Each row is a point. Before rounding, the points of a table are all equally far from one centre. They may lie mostly on one side of it. Where is the centre, to within rounding?
In the rows, zero is written as 128.

Points (7 x 2):
[[121 147]
 [ 67  93]
 [ 80 121]
 [ 67  65]
 [168 142]
 [ 67  65]
 [113 145]]
Centre: [137  78]

Points, 12 rows:
[[166  93  98  87 183 126 135 133  51]
 [ 90  86  78  88 140 229 127 104 117]
 [ 60  97 109 110 185 175 130  73 167]
 [120 145  72 123 164 132  83  68 193]
 [100 135 106  99 136 111 160  19  96]
 [125  88  56 104 110 210 102  35 113]
 [124  93 125 151 181 199 124  65 165]
 [ 60 126  76 124 191 200 110 122 100]
 [ 57 145  66 142 160 129  97  76  37]
 [139  81  85 112 136 212 160 128 126]
 [141 111  70  95 183 106 170 105 140]
 [ 95 128  37 162 182 149  85 152 103]]
Centre: [113  99 103 125 133 135  98  96 106]

Points, 25 rows:
[[139 140  68 124  88 137 129  82 177 175 136 159 136 154 128 117 220 169
  110 177]
 [126 189  82 129 151 160 150 105 154 178  65  82 104 142 126 168 217 154
   77 108]
 [ 73 178  87 175 147 119 123  76 140 115 118 118 137  92 119 160 169 144
   66 118]
 [115 212 104  91 106 193 137  68 115 148 121 124  61 152 141 213 163 198
   84 100]
 [182 184  65  93 126 131  99  68  89 137  94  97 145 139  99 117 199 158
   81  70]
 [124 241  52  40 158 151 138  98 111 180  80 140 116 162  78 165 117 176
  159 137]
 [130 152  83 117 136 142 112  81 111 137  95  83 179  98 122 150 210 165
   76  81]
 [ 98 202 107  92 108 135 127 131 116 192 112 106 151 122 127 157 171  93
  128 122]
 [ 85 135  87 135 101 156 194  96 138 133  65  82 143 117 100 124 144 125
  119 160]
 [146 169  62  90 146 110 148  72 120 195  90  70  87 169  67 169 194 152
   65 113]
 [ 87 208  96 142 126  97 141  85  73 160  92 113  94 133 112 142 201 149
  100 112]
 [133 171  85 105 137 140 132 127 141 172 110 144 158 109 114 180 240 138
  105 126]
 [114 149  55 101 110  86 141  89 129 209  67 137 108 175 111 178 166 157
   52  68]
 [171 163  69 148  98 136 114  89  89 150  94 166 121 145 162 121 187 142
   74 130]
 [110 193 103 143 116 124 133  46 137 187 122 135 137 165  82 184 206 180
  118 146]
 [134 226  86 130 166  95 145  61 135 140 148  69 131 133 101 186 194 164
  100 129]
 [145 249  75 119 135 136 161  92  89 151  67 122 109 152 101 128 137 200
   88 129]
 [120 162 113 117 117 134 186  58  84 164 151 101 132 162 108 199 202 155
  130  91]
 [138 207  58  73 140 124  97  81 152 163 154 108 102 128 108 207 213 143
   74 109]
 [126 147  92 158  70 124 149 109 115 152  87 101 151 118  95 136 191 179
   85  88]
 [101 188  51  84 150  96 155  75 152 191  55 126 133 149  86 109 199 198
  110  99]
 [170 155 103  74 158 152 101  78 115 219 115 146 118 149  61 157 176 149
   93 127]
 [116 194  95  64 145  46 105 138 140 179 143 186 117 141 142 167 175 143
   99  87]
 [118 162  83  87 118  99 134 117 150 113  97 133 204 162  99 160 242 200
  122 105]
 [156 189  76 126 179 138 100  62 119 167 167 110 185 132 121 149 170 150
  140 105]]
Centre: [126 142  83  85 136 119 125 101 143 119 112 123 106 160 122 155 136 172
 128 119]
